Rows are points. The last column is the point's height on a tilted bowl or saddle (a function of degree 2), plus a little noise. Along how many of its main directions does it bend up, bend down or stay straight?

Points (17 x 4):
[[ 21   9 -27 -17]
 [ 10 -40 -59  18]
 [ 16 -33  17 -60]
 [-18   1  23   9]
 [-20   5 -20  17]
 [ 42   6 -60 -35]
 [ 15 -36 -30 -25]
 [  3  22 -11  -5]
 [-16 -13   6   4]
 [-32 -12 -19  44]
 [  2  -5   3  -8]
 [ 12 -21 -25 -17]
 [ 26  28  -6   0]
 [ 19  28   8  11]
 [ 43 -22  -6 -53]
 [-20 -12   2  11]
 [-20  18  23  17]]
Directions: 1 up, 1 down, 1 straight

Points (21 x 5):
[[ 12  -1   7  29  -7]
 [  5 -21  25  -3 -12]
 [ -5 -42 -15   8 -23]
 [ -4   7 -17  -7  -9]
 [-21  36  -5   4 -19]
 [-60 -15 -53   6 -60]
 [ 23 -15  13 -16  -8]
 [ -5   2   4 -20  -4]
 [-17  12   7  18 -13]
 [  5  33 -31  10 -25]
 [  2 -17 -32  35 -21]
 [ 20 -35   3  15 -13]
 [ 16 -21  12  18  -9]
 [  1  -3  -1 -23  -4]
 [-15  33   1 -14 -10]
 [ 25 -14 -16 -23 -12]
 [  6  22 -20  17 -16]
 [ 17 -38 -17  34 -18]
 [ -1  19 -38   6 -24]
 [  0 -59 -33   9 -38]
 [-10  12 -24  -5 -14]]
Directions: 0 up, 3 down, 1 straight

Points (23 x 5):
[[ 22 -15  45 -16   4]
 [ 12  31 -28 -51  23]
 [ -2 -16  -1 -30  27]
 [ 26  -4  20  -2   7]
 [ 24  17  14   5  13]
 [ 28  -3 -30 -40   3]
 [-14 -38   9 -20  33]
 [-58  -1   3   6 -29]
 [ 20  19   0  45  30]
 [-33 -36 -35   1  25]
 [ 14  -8 -12   3   9]
 [ -9 -18   9 -10  16]
 [-22  -1 -12   7   4]
 [  9   6   9  18  11]
 [ 18   1   3  33  17]
 [  3 -10 -27  -6   8]
 [-21  15  44 -24   0]
 [  3  29  -6  26  19]
 [ 12 -29 -25   7  15]
 [-33 -27 -15  -3  17]
 [-19 -23  -5 -60  60]
 [-24 -35  -3  24  27]
 [-11  27  17 -20  16]]
Directions: 2 up, 2 down, 0 straight

Points (27 x 5):
[[ -5  52  47 -52  -3]
 [ -2  17  12   7   2]
 [  4 -24  34  39   0]
 [-39  51 -27   3  60]
 [ 18 -11  21 -49  17]
 [ 13 -16  41   3   6]
 [ 43 -42  -2  34  37]
 [ 13  57 -20   9  51]
 [-28 -16  38  36  -1]
 [ 54  40  51 -42  33]
 [-20 -22  33  16   2]
 [ 13  28   8  32  23]
 [ 34  47 -31 -58  19]
 [-31   6 -17   9  16]
 [-44 -19  24  50  10]
 [ 22  -5 -21  23  13]
 [ 45 -37  22 -22  51]
 [-30 -24 -37 -15  23]
 [-20   4  -4  -7   5]
 [-24  34  39  60  27]
 [ 54 -59 -46  14  56]
 [  7  45  56 -24  -2]
 [  1 -18 -39 -20   8]
 [-33 -12  27 -12  14]
 [ -9 -16 -21 -34  12]
 [ 13  24   0 -24   4]
 [-15 -30  -5 -43  30]]
Directions: 2 up, 0 down, 2 straight

Points (44 x 7):
[[ 30  53 -29  11  27  31  35]
 [ 18  -7 -25   7  -7 -12  -5]
 [ 10 -41  -1 -28  12  -1 -20]
 [ 13   7  -1 -12  17  34  -5]
 [ 44 -26 -10   8  17  -4 -29]
 [-19  40 -13 -45 -18  26 -60]
 [ 12  38  -9   9 -14  22  12]
 [  1 -44  -2  24   2  -8  -5]
 [ -9   7   4   1  10   2   6]
 [  8 -16   7 -20 -16 -17 -13]
 [ -8 -10   2 -24   7 -10   0]
 [ 25 -27  11   7  36   5   6]
 [-10  22 -19  19   9  -8  22]
 [  3  -3  20  13  23  -6   6]
 [ -8 -13  -3  -3  60 -13  55]
 [-18 -19  -4  26  29  20  44]
 [ 17 -11 -11 -32  28  36 -27]
 [-21  11  19 -20  10 -31  -3]
 [  4  12   1 -16  -6   4  -3]
 [ 10  28  -7 -11   5 -11  14]
 [  9  28  38 -20  31 -16  23]
 [ -6 -38  25  36 -39   0  -5]
 [ -8  10  -9  23 -12   0  14]
 [  5   1   2 -34  13   9  -6]
 [-22   1   1 -43 -32  -1  -8]
 [  6   6  12 -22   2 -14   1]
 [-12  -4   8  14  29  -9  18]
 [ 32  13  34  32 -23 -10  -9]
 [-20 -22 -16  34 -16   4  29]
 [ 25 -22  23  -8  -4  30  -8]
 [-22  25  37   9   3  30 -30]
 [-13   3  -2  -5 -17 -21  -3]
 [ 30  24  -8   3 -18 -22  21]
 [ -2 -12  49 -15 -16  -7 -17]
 [  7  59   7 -35  -1 -14  22]
 [-31  12  23 -22  -2  17 -17]
 [-21  11 -18  21  -1   4  16]
 [-22  -4 -15   1 -50  21  17]
 [ 12 -18  36  -9   3   2  -9]
 [ 27 -10 -11  15   6   1   0]
 [  6   9  14  35  -9 -25 -10]
 [-19  -8  14  51  10 -14  -6]
 [ 46  28  19 -30   3  13  15]
 [-16   6  18  -2  -7   3  -7]]
Directions: 3 up, 2 down, 1 straight

Points (47 x 7):
[[ 18   3 -13   5  -5 -29 -20]
 [ 10 -35  -9  19  -3 -29 -10]
 [ -8   1  -5 -11 -20  41  27]
 [-48   4 -16  10  23 -34  27]
 [ 14   7  22  51  24  16  17]
 [-12   2  15   1   8   9   3]
 [  4  10  60  -1 -25 -21  60]
 [ -6   0  -2   5 -15  -7 -14]
 [ 14  11 -24 -27   6 -10  11]
 [  3 -42 -23  18   9 -17 -14]
 [-11   9  25 -24   1   4  36]
 [ 16 -18  -4 -11 -15 -23 -16]
 [-32   9   5  -7 -42 -11  -3]
 [ 29   2   3  -2   2  14   7]
 [-14  13 -14  -2   1   5   2]
 [ 17   8 -14   9   8   8  -6]
 [-26 -31  -2  -5  -2  22  -3]
 [ 16  19 -16  53  17  12  17]
 [  6  -7   0  57 -42  16  42]
 [  7 -12  -7  14  36  20 -45]
 [ -3  -5 -28  -1  15 -30 -11]
 [ 35   4  31 -10   3  23  44]
 [ 11 -13 -19  -4   5 -38 -16]
 [-23  -1  31   9  -4  28  27]
 [-13   6   2 -29 -52  -9 -12]
 [-17  24 -20 -17  38 -22  41]
 [  3   2   8 -10 -17 -14 -10]
 [  6  -3   3   4  12   2 -13]
 [ -6  17   7  -1 -20   5   9]
 [-21   4  -4   1 -28 -11 -13]
 [ -8 -10   1   3  31  14 -27]
 [  6  -2 -30  -3  13  15  -9]
 [  3  -1  12 -17  25   4   6]
 [ 26  22   0  33   3  -3  20]
 [  7  -3 -19  -8  19   3 -13]
 [ 42 -26 -27  13  33  18 -21]
 [-16 -26  -4   4   0  16 -16]
 [ -1  23  18   7 -52 -18 -16]
 [ -9  -4 -11  19  15   8 -24]
 [ 22  -1 -14  11   3 -31 -17]
 [-30 -19  10 -17  -8  -6  15]
 [ 23  11 -25   7  37   8  -6]
 [ 24  -6 -28   5  -1   9  -5]
 [-13  29   5 -21  32  -3  51]
 [-49  29 -32  -2 -42 -30  -1]
 [ 21  36   3  10   6 -35  19]
 [-13   4 -48  21  -9  -1   3]]
Directions: 5 up, 1 down, 0 straight

Points (60 x 9):
[[ -4   7 -18 -12  -5   3 -14 -10   0]
 [  4  15  -4  10 -36  -1  -2 -30 -12]
 [ 38  23  21  15 -13 -14 -35  19 -29]
 [ 25  33  10 -10 -24  14 -52  60 -59]
 [ -3 -10  44 -36 -21 -43  -6   8 -32]
 [-46   8 -52  10  12  20 -33  22 -43]
 [ -3 -20   6 -13   2 -20 -18  -7  -5]
 [ 16  -9  10 -15   4  -5   0  16  -3]
 [-11  24  29   2 -23 -17 -32 -24 -21]
 [-14  21  10  34 -15 -20   8  -1   0]
 [ 33 -13 -12  -7 -27  33 -13   6 -21]
 [-10  -4  28  22  24   4   9 -10  -1]
 [ 23 -16   6   6   6 -24   2  -5   2]
 [-14  11 -15  19  26  16  25  -6   0]
 [ -1   3   4   7  24   1  21  11  16]
 [ 17  14  22   2   1   5 -25   2  -7]
 [-21   3  15   5   4 -23 -53  20 -25]
 [ 37 -27  40  16  27 -33  17 -35 -13]
 [  4 -32 -17  -7  11  -1 -20   1 -11]
 [  4   6 -23 -14  12  13 -10  -6  -4]
 [ 16   6 -23   2  -6 -23  23 -22   2]
 [ -5  -1  22  11   8  -5 -25 -13  -9]
 [ 27   8  -4  10 -22 -15  36 -21   4]
 [-17 -59   8 -13   0 -11   0 -16 -39]
 [ 12 -18   0 -33  -7  -6   6 -16  -7]
 [ 56  19  11 -29   6   8  26 -11 -19]
 [ 11 -21 -14 -40 -12   8  -9  35 -22]
 [ 26   4 -13 -10  23  -4  11  -3   0]
 [  9 -31   1 -27 -11  -5   6 -25 -13]
 [ 28  36  33  -8  23   1  -7 -17 -14]
 [  0  17 -19 -17   8  30 -12  -2  -8]
 [ -2 -27   2 -38   6  28 -11 -26 -14]
 [-35   2 -32   5 -16  24  -5   7 -26]
 [-10 -24   6   3  16  26 -28  -6 -18]
 [-33  -4  13   5  -2 -15  -1  19   2]
 [  3  24 -20  21  55  34 -14  14 -26]
 [-14 -26 -21   2  -8   4   2  -7 -20]
 [ 12   2   2  13  -3  20 -47  10 -20]
 [  7  24  25  25 -30  49  32 -28 -43]
 [-20 -11  36  13 -15  22 -14  -5 -28]
 [-22 -16 -23   1   4  40  27   3 -31]
 [ 11  29   8  19 -10   8 -11   7  -6]
 [ -4  -3  30  23  45  -2  11  37  26]
 [-12  16   6   6 -14 -10  39 -33  -9]
 [  3 -14 -18  -2  -6 -25 -10  -5  -5]
 [ -9   6  -1 -33 -21   4   6   9  -5]
 [-14  -3  -8  -4  39   2  29 -34 -23]
 [-16  14  16   1 -22 -10  -5 -16  -9]
 [-19 -13  10 -13  13  -6  26   3  -1]
 [-13  -1  -3  -3 -11 -21  -2 -22  -6]
 [ -9 -18  21 -18   1 -22  27  -7 -11]
 [ -7  23   5  -2 -12   5   0   5   1]
 [  6 -22 -20   0  13  29 -15   7 -19]
 [ -8  27  -7  -4  22  25  -5  44   2]
 [-14   9 -18  15   8 -16  26  20  20]
 [ 10  -1  -6   6  -2 -26 -16   8  -2]
 [ 19  -6 -12  14  -9 -25 -31   1 -10]
 [-12 -19 -11  -5  -4   9   3 -46 -23]
 [-17  -1  -3 -14   3 -16   1  17   3]
 [-18 -52  -2  42   6   1 -45  25 -60]]
Directions: 1 up, 6 down, 1 straight

Points (78 x 9):
[[-13   8  20  -5 -17 -20 -45   0  -2]
 [ -4  16 -13   2  44 -10  24 -25 -10]
 [ 31  42 -16   0 -27  19 -12  52  26]
 [ 11 -17  -3 -13  -5   1 -23 -12 -11]
 [  4   0  -3 -48 -25 -19 -13 -23 -23]
 [ 11 -31 -33  25 -39   3 -44  -6 -60]
 [ -1 -16  25  -9  -6 -33 -34  -8 -12]
 [ 10 -38  -7 -30  15   3  23 -20 -18]
 [ -6  -3  24 -30  18 -26 -39  -6   2]
 [ 38 -31 -10   7  -5  18  11   2 -13]
 [-40 -15   1 -32 -58  -2  -5  -3  -4]
 [  2   2 -24  30   8 -31  -6  -4 -14]
 [-23 -11   1  20 -39   9   9 -18  14]
 [ -9  29  20  14   7 -22 -15  60  21]
 [ -4 -14  16 -20  -5 -10  -4  -4  -3]
 [ 22  40 -21   2 -25  26   9 -28  16]
 [ 19  37  28   3   9 -24  -3  12   0]
 [ -6 -10   7  14   5  24   0  14  13]
 [ -7 -24 -30   4  14 -18  27 -17 -17]
 [  9 -40  -3  22 -24  36  -4 -35  -4]
 [ 16  -4 -15  42 -25  15 -41  -2 -27]
 [-46  11 -30   5 -16 -15 -12  -6   1]
 [-14 -18  18  -1 -20 -32 -11   6  -6]
 [-45  28  -5  -9 -16  -1 -29  17  22]
 [ 15  -8 -24  -3  18  25  35 -12 -12]
 [ -4   1  14  24  -5   7   5 -23   3]
 [ -4 -18  -1  -8 -28 -15  19  24 -12]
 [-16  11 -11  -8 -17  28  40  -1   7]
 [ -1  24  -2 -24  -9   2  11 -17   5]
 [ 13   9 -11   2  -3  13 -16 -10   2]
 [ -3 -50   5  -3  44 -10  29 -21 -15]
 [ -1 -15   6  -8 -18  -5 -40   6 -12]
 [ 17   3  19  17 -21   0   0  -1  -2]
 [ -9  10  15   3  47   6 -34  12  14]
 [ 27  41  -3  11  18  -9  33   8 -20]
 [ 25  37  -3  -1 -18  18  -5   2  13]
 [-14   8 -17  -4  -6 -28 -12 -38  -5]
 [-33  11 -34  37   2  30   5  22  17]
 [ 35  -4  -3   3   5 -12  10  -5 -20]
 [ -8   7 -21  -3 -15  27  -1 -51   8]
 [  0 -26  31 -20   4   0  -1 -27   0]
 [ 33 -13  12  46   9 -47  -7  -6 -30]
 [ -6 -16   4  22   0   5   8  -9   0]
 [ 13   1 -31  29 -23 -37 -10  13 -25]
 [  4  -3  41  -1 -25 -16  37  -8 -10]
 [  6  22 -27  19   4 -42  -4  15  -4]
 [ 23   4   3  12 -15 -12 -26   6  -9]
 [-23  -6   8  12  -7  24   8  -7  16]
 [-19  -4  23 -26 -24   3  26  -7   5]
 [  7  36  12  31   0   9 -17  -5   9]
 [ 32   3  14  -5  -5  29 -40 -16   1]
 [-25  35 -10   5  16 -14 -16  18  22]
 [-26   1 -35  -6 -23   9  -4  -4  -2]
 [  5 -10  42 -31  21  22   5  -5   2]
 [ -3  10  19 -44  -1   4 -12 -14   8]
 [ -6 -27   9   7  -3 -14   8  -5  -4]
 [ 13   1  10   1  19  24 -12   9  10]
 [  2 -25  14  11  16  54  15  26  26]
 [ 31   8   7   4 -27  -9  -6  -7 -11]
 [-37  -6 -19 -19   4  13   9   3  17]
 [ -3  -1 -29 -10   8  -1   1   5   1]
 [ -4 -21   2  18 -17  -9  -6  -7  -7]
 [ -1  -5   1  -1  12 -10 -40   6  -2]
 [  8 -29   0   4   1 -20 -24  21  -9]
 [ 18 -23   6  10   9 -14  -3   4 -12]
 [  4  -5  27  -9 -32 -31  11 -28  -6]
 [ 35   4 -15   6   5 -32   2  -7 -19]
 [-14 -17 -13 -12   2 -60 -18   9 -26]
 [ 42 -17  21  13  26  38 -28 -11  -8]
 [-36 -11   8  13 -25 -44  -5  29   0]
 [ -3  11 -10 -24  23  12  15   4   5]
 [ -7 -26 -13  24  10  10   7  -1   0]
 [ -4  50   0 -43  -7 -18 -23  -1  25]
 [  4 -33  11   3  -2  -6  25 -12  -9]
 [ 26   0  -8  14 -49  -4 -10  13 -19]
 [  8   5 -10  10 -38  14 -11  26   2]
 [  4 -12 -22   1  -6   9  10 -15  -8]
 [ 32   8 -29 -11  -3  23   5 -17  -3]]
Directions: 2 up, 2 down, 4 straight

Points (69 x 9):
[[  7  38  28 -11 -15 -20   4  -8   4]
 [-23 -14 -19  -5  13 -11  18  17   0]
 [ -8 -17 -40  15 -26  -8 -15  -8  22]
 [ -2  -6  -8  21 -31  14   6 -13  15]
 [ 12  -1 -27   2 -22  15  -4  10   2]
 [-17   0  10  19  14  23  -1 -29 -30]
 [-20 -14   9  25  -9  22 -11   7 -33]
 [-20 -12  26  15  27  25  14   6 -60]
 [-11  24  -6  25   9  29   1 -23  -5]
 [  6  13 -15   4 -14   6  -6 -15  16]
 [ 14  32   2  24 -23 -12   6 -20  32]
 [ -2   9 -16  17  45 -20 -45  -4 -25]
 [ 33  13  23  -9 -21  -8 -23 -20  33]
 [-14  12 -19   5  17  -3  -6 -12  -9]
 [-38 -19  -2  17  -7 -24  14 -37  20]
 [  9  -1 -20   0 -26   5  21  20   6]
 [ -3  -7 -20  13  -6  38  -4   1 -18]
 [ -5  -1  10   4  -7 -18  28 -15  -2]
 [-11  -2  -3  -3  26   7   5 -18 -22]
 [  7  42  22 -39 -20 -15  39 -25 -25]
 [ 14  -2 -12  -2  27 -37 -34 -44  58]
 [ 27 -16   0   1  17  36 -16 -32  -8]
 [ 15  17  14  17  25   4  21 -12 -14]
 [-21 -30  12  25 -13   3  21 -34   1]
 [-22 -12 -23 -23 -11  10  11  21  17]
 [ 20   8  16  26 -17  13  12  10 -12]
 [ 11 -13  23  15  30  -8   0  33  -8]
 [ -8  16 -12  22  -2  13  19   9 -13]
 [ 10  -1   3   5  12  23   3  14 -26]
 [-15 -26  25 -11 -11 -30  44  26   4]
 [ 12  -9 -13 -23  18  20 -46 -20 -10]
 [ 11  -6  -6 -11 -11  -8  -3  -2   2]
 [ 24   7  31 -26  -1  21  25  -9 -28]
 [ 16  22 -45 -14   2  16   2  11  13]
 [  2   3 -10   6 -19  -2  -5 -25  27]
 [ -9  -3   0 -16   6  16  -3 -49  13]
 [  3   0 -21  18  -4   1 -23  -6  -9]
 [-39  45 -16   4  12   2 -24   5   5]
 [-16  30   6   1  -2 -14 -50 -27  47]
 [  8  25  -1   9  12   9  14  36 -16]
 [  1   4 -10 -11   5 -11  16  -8   1]
 [-19 -17  40 -11  -1   8  -4 -19 -33]
 [ 18   1  15 -11  14  20  19  -7 -22]
 [ -3   7 -22  20 -31 -18 -11   4   7]
 [  5 -18  36  -3  17  23 -27  12 -27]
 [ 19   8  -8  -8  11  18   6  -6  -5]
 [-35   0  42 -23   5   7  -3  23  -7]
 [ 12   7 -35 -20   1   0  -8   6   0]
 [ -3  -2  -8  11  -8  41  -2 -18  -7]
 [ -9  14   3  -7  -1  34  -9   3  -7]
 [  1 -56 -13  -1  39 -16  16  15  13]
 [-25  18  18 -16   1 -27   0 -18   0]
 [  9 -20  19 -36  14  20 -24  30 -10]
 [ 23  20 -33   0  -7  10 -20  -9  13]
 [ 48 -13   7  28   3  11   1   4  -8]
 [-10   3  -6 -20 -14  -8  22 -24  11]
 [  6  -8  -4   4  19   3 -14 -12 -15]
 [  7 -16 -32  49  16   1 -17   9 -46]
 [ -3  -6 -20  23 -10  27  -7  17 -28]
 [ 10  -5 -18  13  10  51  11  10 -26]
 [ 23 -45   4  -2  -1  17 -12 -14  -4]
 [  8  34   2  23   0 -37  17  31 -16]
 [-15   5   3   7 -11  10   3 -11  -8]
 [ 21  22   7  -5  31  38  -5   1 -13]
 [ -6  14  -4  -8 -29  15   6  19   2]
 [ -2  -5  13  18   9   3 -39   7 -13]
 [-15  -9 -11  18   6  11  -3 -60  30]
 [  9   5  -8  -7  13 -25   2 -41  37]
 [  5  -3  -4 -10 -19  18  18   7   0]]
Directions: 3 up, 2 down, 3 straight
